Every row gives one point. To make a cloud, some directions were put in groups of two or more. Within a group, all points are equally far from the middle, so they leave a hole (a ring in 2 directions, a hollow ball in 3). The other directions are filled evenly. Then the cloud was stretched, turned, moved and blurred a little. Count the holes, and give their numbers of directions, smallest first.
(in the rows, 128 means zero)

Cloud, 13 rows:
[[145  63]
 [ 65  97]
 [ 75 152]
 [169  82]
 [ 91 166]
 [181 125]
 [111 174]
 [155 167]
 [169 155]
 [181 121]
 [166  79]
 [ 62 116]
 [135  60]]
Holes: 1 (2)

Cloud:
[[168 137 194]
 [143 112  43]
 [183  83 105]
 [216 101  54]
 [124  79  63]
 [187 143 185]
 [150 109  68]
 [172 148  64]
 [135  93  93]
 [180  80  99]
 [126  72 100]
 [110 127  44]
 [147 109  56]
 [160 141 168]
 [171 148 174]
 [119 123 140]
 [177  98 154]
 [ 90 112 168]
 [163 142 149]
 [163 152 137]
 [192 142  63]]
Holes: 0

Cloud (20 x 3):
[[ 54 106  87]
 [171 188 126]
 [164 171 149]
 [ 94  76 195]
 [ 42  78 140]
 [127  98 137]
 [123 184  55]
 [ 76 112 161]
 [ 90 134 184]
 [ 84 141 145]
 [133  99  72]
 [ 97 129 159]
 [ 92 127 131]
 [141 147 134]
 [151  27  92]
 [ 96 185  65]
 [137 146  73]
 [ 98  42 123]
 [187 164 114]
 [ 85 137 178]]
Holes: 0

Cloud, 28 rows:
[[175 102 134  46]
 [146 162 147  23]
 [139 162 189  72]
 [184 151 111  35]
 [127  72 120  88]
 [125 118 164  61]
 [ 85 155  78 104]
 [123 139  56  92]
 [165 159  98  34]
 [202 156 162  90]
 [110  93 143  86]
 [201 177 142  87]
 [111 121 112 207]
 [170  76 126 109]
 [152 175  90 152]
 [133  63  88 141]
 [127 113  85 197]
 [152 140 149  23]
 [133  84  83 177]
 [127 181 102 170]
 [112 120 173  92]
 [112 125 177 108]
 [187 192 130 104]
 [122 166  97 184]
 [139 106 148 178]
 [ 64 112 107 151]
 [119 113 110 204]
 [134  66  87 148]]
Holes: 2 (2, 2)

Cloud:
[[168 124 179 196]
 [ 92 154 141 153]
 [108 112 109  70]
 [180  63 115 127]
 [175 137 177 176]
 [157  71 200 181]
 [105 117 101  82]
 [140  96  95 146]
 [129 131 136 187]
 [131 119 111  72]
 [ 84  46 143 175]
 [125  68 204 137]
 [128 154 186 117]
 [114 106 183  88]
 [ 92  47 141 180]
 [110 112 113  67]
 [120 136 186 100]
 [ 88  37 129 107]
 [ 75  62 169 186]
 [ 78 130 114 116]
 [170  45 162 136]
 [ 50 119 155 139]
 [126  81 154 210]
 [ 66  57 127 105]
 [109  87 159  72]
 [121  69 197 118]
 [ 69  84 120  85]]
Holes: 2 (2, 2)

Cloud (55 x 6):
[[195 179 149 177 116 133]
 [151  70 134 179  83  91]
 [145  65 134  60 159 171]
 [200 152 141 174 124  63]
 [220  87 132 133 149  93]
 [148 165  97 109 193 149]
 [154 124 162  84 209 191]
 [107 107  80 101  93  74]
 [ 93 136  85 105 136 194]
 [139 174  95  39 109 102]
 [175  83 140  48 150 120]
 [145 129 138 180  65 190]
 [190 126 123 170 164  45]
 [132  91  73 115 127 108]
 [167 119  82 143 147 158]
 [ 80  84 106  74 140 116]
 [ 69 185 144 110 122 114]
 [151 129  89 169 124 188]
 [170 142 144 140  94 210]
 [186 155 126 173 112 201]
 [138 209 130 205 139 136]
 [161 114 138 202 142  44]
 [189 147 139 166 134 210]
 [ 80 106  94 132 149 145]
 [188  77 101 147  92  89]
 [160  58 137  79 118 128]
 [140 165 101  30 115 100]
 [159 121 133  24 145 101]
 [ 66 142 121  90 126 227]
 [124 198 160  78 151 165]
 [198 126 141 117  91 128]
 [137 203  89  79 105 140]
 [151 189 109 127 131  51]
 [195 170 105 152  84 116]
 [135 115 146 237 173 141]
 [113 220 127  92 159 162]
 [175 145 120 177  99 206]
 [148  99 139  69  86 135]
 [156 133 172  84 157  89]
 [107 138 149  87 223 143]
 [107 110 177 117 134  93]
 [164 141 147 131  99 217]
 [124 125 156  77 223 139]
 [ 89 107 154  89 173  84]
 [120 105 119 206 164  96]
 [ 71  88 156 112 180 169]
 [182 108 159 117 192 194]
 [144 163 147  46 146  99]
 [115 155 116  38  88 157]
 [150 125 124  25 173  89]
 [194 147 123 180 168 174]
 [122 147 100 187  53 113]
 [130  81 128 220 137 161]
 [ 91 172 105 188  72 127]
 [122 173 140 234  94 123]]
Holes: 3 (2, 2, 2)

Cloud, 55 rows:
[[ 79 140 208 127 124 167]
 [178 129  70 121 104 146]
 [152 184 116 200 135 128]
 [185 167  51 188 161  83]
 [187  94 140 104 139 145]
 [ 91  93 164 160 111 120]
 [136 112 204 183 122 106]
 [139 173  72 109 101 171]
 [ 96  65 106  86 120 127]
 [ 79  59 168 103 132 200]
 [177 127 217 129 164 104]
 [138  81  64 145 120  86]
 [ 88 116 191  77  95  78]
 [149  75 120 219 127 105]
 [164 137  45 184 154 161]
 [120  72 117 182 130 181]
 [204 116 130 206 148 152]
 [163 163  48 202 153 153]
 [132  98 112  84  83 123]
 [176 131 116 173 149 135]
 [161  98  97 119 210 149]
 [224 122 136 162 186 132]
 [192 116  57 163 184 109]
 [139 115 196 143  53 187]
 [157 104 122  69  94 160]
 [ 69 149 159  74 136 135]
 [105  35  63 116 120 144]
 [115 136 166 129 120  58]
 [ 81  78 113 125 150  63]
 [116 144  91 124  65 123]
 [ 66  82 146 172  71 189]
 [116  47 113 187 150 154]
 [205  92 148 114 122 107]
 [147 133 221 152 162 123]
 [148 119  96 149 117 145]
 [140  64 185  50 120 134]
 [236 100 120 168 182 123]
 [177 151 186 115 141 170]
 [142  49 135 152 114 122]
 [172 137 183  72 173 101]
 [ 57 113 134 164  80 115]
 [185  89 232 139 162 161]
 [139  84  94 128 116 127]
 [146 134 164 159  63 110]
 [116 112  89 190  99 171]
 [177  73 201 111 163 110]
 [ 74 126 193 121  70 154]
 [199 135 225 172 190  98]
 [187  79 163 143 100 138]
 [145 128 158  38 166 191]
 [153 179  30 168 157  93]
 [172 104 157 141 197 144]
 [ 83  85 108 163 120 136]
 [134  35 169 161 157 143]
 [ 86 117 191 123 121  72]]
Holes: 0

Cloud, 73 rows:
[[179 122 163 112 106 161 117  77]
 [161 177 191  60 131 147 118 144]
 [155 107 164  73 126 113 115 177]
 [132 187 204 108 177 191 144 130]
 [146 176 136 178  94 136 130 103]
 [150 113 188  66 119  82 117 153]
 [177 129 203 173 135 118  98 141]
 [ 82 192 214 126 130 178  71 114]
 [127  68 101 113  83  93 146 117]
 [168 145  70  86 177 160 131 130]
 [129 138 148  80 162 133 215 112]
 [ 81  89 175 131 123  72 114 133]
 [117  70 183 136 109 133 116 107]
 [140 127 140 121 114  55  75 165]
 [158 149 144  92  92  92 101 129]
 [ 69 149 141 138 134  90 162  96]
 [129 117 121 106  90 217 133 106]
 [184 163  76 149 207 102 138  80]
 [161 135 124 142 204 179 152  66]
 [162 149 152 148 113 187 179  99]
 [137 181 222  87 127 150 106 165]
 [122  67 134  96 116 147 116 162]
 [149  70  59 121 160 118 153 119]
 [ 71 128 160 108 100  91 179 129]
 [145 126 141  91 170  68 117 173]
 [121 195 144 102 101 166 110 126]
 [ 99  83 173 125  83 131 112  72]
 [172 169 162  91 150 191 178  77]
 [118 194 180 120  92  80 161 152]
 [ 87 195 219 110 100 180 108  94]
 [130 126 163  49 105 115 103 133]
 [ 79 113 127 134 137  84  69 120]
 [136 121  77  92 137 199 117 112]
 [122 189 167 135 139 123  57 172]
 [147 137 105 112 155 235 128  96]
 [109 172 181  79 112 110 103 176]
 [198 105 165 126 112 144 126 108]
 [113 197 139 112 190 209 154 144]
 [160 146 162  88 153 171 205  91]
 [175 107 167  93 119  56 106 127]
 [119 136  48 158 181 146 162 105]
 [183 115 112 160 107  97 165  98]
 [165 103 119  62 165 130 160  80]
 [107 180 182 141 103 181 168  74]
 [154 180 185 147 208 106 148 105]
 [ 80 193 162 132 143 225 159  94]
 [133 192 249 126 119 123  98 139]
 [130 128 136 165 149 204 157  80]
 [137 120 210 142 152  71 110 126]
 [127  98 132  71  72 160 159  83]
 [150 205 187 172 206 101  83 122]
 [138 120 123 132 135 123  52 170]
 [ 62 200 163 110 138 202 102 114]
 [106 162 158 182 144  47  74 138]
 [122  81 117  86 142  96  89 112]
 [183 170 146 165 232 118 117 101]
 [145 109 100 104 135 223 130 114]
 [ 82 111 155 149  99 200  88  86]
 [140 149  66 199 182 139 148 100]
 [ 89 200 162 174 126 187 134 145]
 [127 183 196 113 191 179  87 110]
 [147 211 207  73 125 150 143 130]
 [157  95 145 140  77  54 107 129]
 [144 209 165 163 161 115  54 130]
 [127 184 101 151 119 103 132 119]
 [215 143 114 109 171  88 181 113]
 [142 144 101 115 194  85  84 111]
 [114 166 110 163 119 202 104 102]
 [ 91 102 150 119  71  64 132 134]
 [127 224 163 170 122 108 125 129]
 [180 188 138 114 176 123 150 186]
 [ 97 187 129 132 199  92 155 116]
 [119 119  94 207 182 144 127 129]]
Holes: 2 (4, 4)

Cloud, 104 rows:
[[ 71 127 124 151  87  96  88 106  61]
 [ 95 136 179  93 150 103 183  48  88]
 [ 63 165 125 157 165 101 143  83 126]
 [ 78 112 217 141 127 111  91 166 177]
 [ 97  94 151  63 176  84 115 182  76]
 [146  57 169 130 188  51 116 152 125]
 [129  97 112 135  75 111 205 102 110]
 [ 76  79 122 107 181 154 156  75 177]
 [195 166  66 120 131 132 192  74  86]
 [ 85 158 149 150 134  44 143 125 104]
 [ 97 206 216  42  80 126 124 145  63]
 [178 133 156  33 148  94 190 126  34]
 [132 174 201  80  82 114 152  61 140]
 [135  62 144  67 133  44 120 112  60]
 [116 195 145 191 125 183 160  54 152]
 [158 126  99 119  86  92 183 158 141]
 [187 107 172 126 174  80 198 112 112]
 [109 199 108 112  80 192 167  98 146]
 [122 153 122 117 106 102 144  65  34]
 [114 192 146 163  94 109  79 141  98]
 [155  75 208 101 191 112 129 140  99]
 [188 107 139 133  86 130 166 152  83]
 [ 60 107 140 177  90 132  84 104 157]
 [104 123 239 114 133 118  94  81 192]
 [218 154 177 108 109  90 168  91  70]
 [148 135 130  84 184  32 160 113  65]
 [155 175  67  85 141 177 165  99  66]
 [143 181 134  72 100 190 167  58 125]
 [127 193 157  24  73 142 133 146  80]
 [ 75 154 151 159 165  71 122 103 141]
 [135 115 133 118 145  44 126 202 117]
 [146  94 117 199 145 135 148  58 200]
 [209 139 139 183 158 115 192 107 168]
 [195 185 112 156 139 122 142 150  74]
 [ 72  80 146 131  88 168  82 160 111]
 [ 38 117 154 116 172 124 136  77 122]
 [167  93 174 144 141 152  65 128 130]
 [124 168  89 109 104 106 145 200  48]
 [182 135  84 123 105  79 117 124 140]
 [130 135 191 133 191  83 126 152  84]
 [121 163 178 180 192  96 141  91 130]
 [ 89  79 113  71 102  72 161 178 127]
 [ 30 147 156 115 157 118 136  97 103]
 [159 179 143  28 167 120 177 121  58]
 [ 55 153 140 134  97 162 131 117 203]
 [174 137 112  98 200  75 197 116  88]
 [120  86 176 104 157  79 108  67 127]
 [ 61 142 186  37  84 114 160 118 140]
 [ 82 142 184  36  86 115 170 171 120]
 [ 68 147  58 130 165 162 108 122 146]
 [141  88 114  86 128 168  89 140 121]
 [ 91  99 110 121 124 132 102 193 140]
 [138 175 147  75 163 118 175  34  87]
 [135 215 101 108  76 128 154  74 123]
 [139  48 164  63 164  50 130 164  49]
 [ 96 229  84 129 132 177 156 104 149]
 [ 95 171 169 164 175 107  99 151 144]
 [113 164 203 192 109 159 137 103 219]
 [ 86 193 153 139  82 177 155 134  83]
 [191  92 130 207 149 129 138  86 169]
 [182 197 162 195 142 136 156 127 151]
 [130 223 178  80 120 111 159  55 105]
 [165 153 140 118 179  71 172 165  79]
 [121  71 124 128 118 171 107 155 100]
 [ 62 157 122  79 160 131 167 136  77]
 [109 147 208 179  94 110 124 143 189]
 [122 174 113 117 101 128  86 191  85]
 [ 43 137 170 134  61 161 151 112 177]
 [ 99 163  77 101 108 125 118 189  56]
 [134 212 121  52 115 122 137  75 135]
 [ 92 145 155  96 147 134 154  77 226]
 [124 211 102  53 109 161 156  96  52]
 [197 178 141  58 155  80 104 169  79]
 [ 77  91 227 151 165 138 117  77 171]
 [172 110 164  87 124  50 109 113 133]
 [ 68 197 156 127  95 175 181 106 137]
 [ 72 134 125  96  72 153  92  97 139]
 [119 120 167 105 139 206  94  67 150]
 [138 193 143  54 173 150 115 116  65]
 [170  78 181 180 157 105 161 125 162]
 [106 145 182 158 132  56 165 129  65]
 [147  64  93 179 169  89 149 105 136]
 [201 175 119 137  82  83 146 131 120]
 [129  86 117  43 108 141 159  98  40]
 [167 208 192  81 150 145 123 122  69]
 [ 91 102 228 109 147 100  72 117  83]
 [ 37 101  85 124 120 157 107 124 139]
 [170  59 122 171 128 105 155 134 116]
 [204 101 151 135 117 104 148  95  70]
 [ 68 108 148 150 166 161 116 137 112]
 [150 153 177 128 143  57 128 187 142]
 [133 104  85  68 170 136 108  65 126]
 [146 157  95 119  93  47 114 135  40]
 [153  68 196  77 145 118  85 151  80]
 [ 80 205 136  60 156 114 163  93 122]
 [154 158 131 188 117  95 140 109 210]
 [ 58  68 105 109  93 169 153 118 121]
 [203 133 154 154 164 158 107 110  91]
 [200 182  56 142 153  89 143 152  87]
 [145 185 225  46  74 108 129 174  57]
 [186 108 182  86 114  74 173  90  42]
 [160 108 111  54 103 133 172 120  19]
 [101  91 100 141 147  41 162 135  65]
 [115 141  54  93  83  65 158 191  44]]
Holes: 3 (2, 3, 3)

Cloud:
[[158 117 198  79  73 166 139 152 103]
 [131 161 103 140 125  79 132 210 190]
 [142 181  91  58  94  91 100  81 138]
 [121 109 142 166  89 230 171  90 150]
 [ 75 160  93  75 112  92 196 119 183]
 [158  94  85 117 133 182  67  64  81]
 [ 83 179 183 141  99  93 159 140 184]
 [145 164  93 116 185 198  67 131  71]
 [166 156 108  99  79 173 175 100 153]
 [180 105 190 194 137 157 133 175 172]
 [ 88  94 135 163 136 123 216 116 168]
 [113  85 131  55 170 157 143 122 148]
 [119  86 150  89  82 108  59 156  76]
 [125 160 126  85 178 138 105 132 209]
 [188 103 175 130 127  78 139 175 113]
 [180 133 213 150 150 148 197 168 156]
 [167 122 182 143 136 140 191  90 106]
 [165 206  96 118 126  66 181 139 187]
 [ 98 110 176  54 151 179 100 174  61]
 [145 145 117 176 126 225 134 140 165]
 [188 168  94 150 154 123 150  66 144]
 [ 64 145 165  11 113 103 114 129 140]
 [ 82 119 127 156  54 110 177 149 104]
 [161 153 174 154 184 188 158 227  71]
 [198 115 174 126 139 188 101  92 162]
 [125 161 132 133 140 125 136 103 218]
 [237 179 171  93 118 126  77 126  95]
 [179  89  82  99 161 167 119 186 123]
 [ 99 108 121  75 211 211 109 152 116]
 [147 121  67 116 199 177  91 135  73]
 [125 142 144  43 101  77 123 144  83]
 [ 81 170 153  68 147 102 133  66 130]
 [191 171 141 171 166 174 169 221  72]
 [150 116  94  71 143 102  75 142 210]
 [152 171 154  79 105 107  60  83 116]
 [ 69  95 132  75 178 210 105 145 121]
 [135 157 109 121 112 162 116 130 214]
 [128 141 117 114 107  97 124 181 224]
 [184 187 108 132  89  67 117 186  94]
 [143 122  79  34 142 170  88 156 108]
 [ 27 101 112 178 111 159 149 119 154]
 [149 103 191 152 144 135  89 194 174]
 [ 69 121  80 173 170 116 130 136 157]
 [153 120  84 137 123 142 197 169 192]
 [ 76 175 161 152 102  81 157 171 175]
 [100 142  80  98 124 161  31 158 140]
 [157 221 175 155 127 132 151 228  82]
 [ 78 130 174  94 119 170 206 167 141]
 [ 56 141 185 127  97 121 175 107 121]
 [ 98 100  69 108 136 107  33 179 127]
 [105 101  73 121 186 207  75 143 111]
 [ 91 199 126  85  76 114 141 176 167]
 [190 127 159 108 117  53  91 160 165]
 [166 127 181  84  85  58  98 138 123]
 [217 126 181 176 161 162 137 167 150]
 [130  88 149 156  60 124 214 126 169]
 [129 158 183 153 124 195 168  92 172]
 [ 75  78 161 190 132 183 170 155 166]
 [108 103 157 120 118 196 179 187 140]
 [ 69 196 139 127 114 134 140  93 164]
 [ 55  99  93 155 108 125 154 198 144]
 [153 206 103 164  91 167 211 151  94]
 [ 86 112 141 106 123 138 144 231 152]
 [140 165 103 122  80  79  65 100 120]
 [178 121 131  76 130 203 142 153 126]
 [162  91 146  87 174 193  97 103  81]
 [184 158 162 129 117 145 234 133 151]
 [ 45 110  82 131 164 159 167 159 170]
 [123  85 158 193 160 124 113 156 162]
 [171 105  51 181 149 126 183 109 130]
 [215 144  55 164 144 137 149 155  86]
 [128 133 181 186  96 165 175 214 144]
 [142 143 163 137 132 151 132 246  76]
 [105 170  37 154 113 124 175 151 179]
 [ 40 122  93 111  94 143 151  73 150]
 [ 67 146 103 167 124 105 109 158 180]
 [192  57  72  85 107 130  88 147 137]
 [148 113  70 102 168 146  82 131 203]
 [199 118 125 233 104 158 204 156 167]
 [ 68  94 165 174 127 127 138 146 201]
 [188 112 143  83 100  58  54 148 148]
 [ 74 165 136  96 188 203  73 149 110]
 [138 121 178 136 134 180  66 164 179]
 [188 176 131 108 128 123 157 165 202]
 [134 154 109 187  76 131 123 159 208]
 [185 146  72  74 135  84  71 190 102]
 [191 160  42 159  96  73 128 112 152]
 [116 135  95  95  83 120 177 155 202]
 [186 194 111 196  99 146 212 101 138]
 [205 184 168 139  55  91 166 130 118]
 [143 166 173 138  53 150 161 178 170]
 [120  67 113  76 140  92 133 140 180]
 [173 170 118  44 116 131  43 195 103]
 [121  80  83 129 138  55 121 161 180]
 [128 156 139  28 135  67  87 103 160]
 [110  87 195 150  68 183 158  86 137]
 [160  68 199 109 158 159 120 138 126]
 [120  80  96 101 205 192  93 137 138]
 [212 134  97  88 114 127 130 142  69]
 [124 182  47 132  86 112 187  99 140]
 [132 200 181 155 107 195 180 109 142]
 [128  57 180  81 138 180  85 138 101]
 [ 95 131  81  82  89  80 146  82 195]
 [ 54 119  44 151 126 180 121 128 155]
 [125  87  94  55 178 154  73 124  89]
 [172 160 153 108  66 195 121 177 105]
 [ 64  81  73 122  94 129 169 110 211]]
Holes: 2 (4, 4)
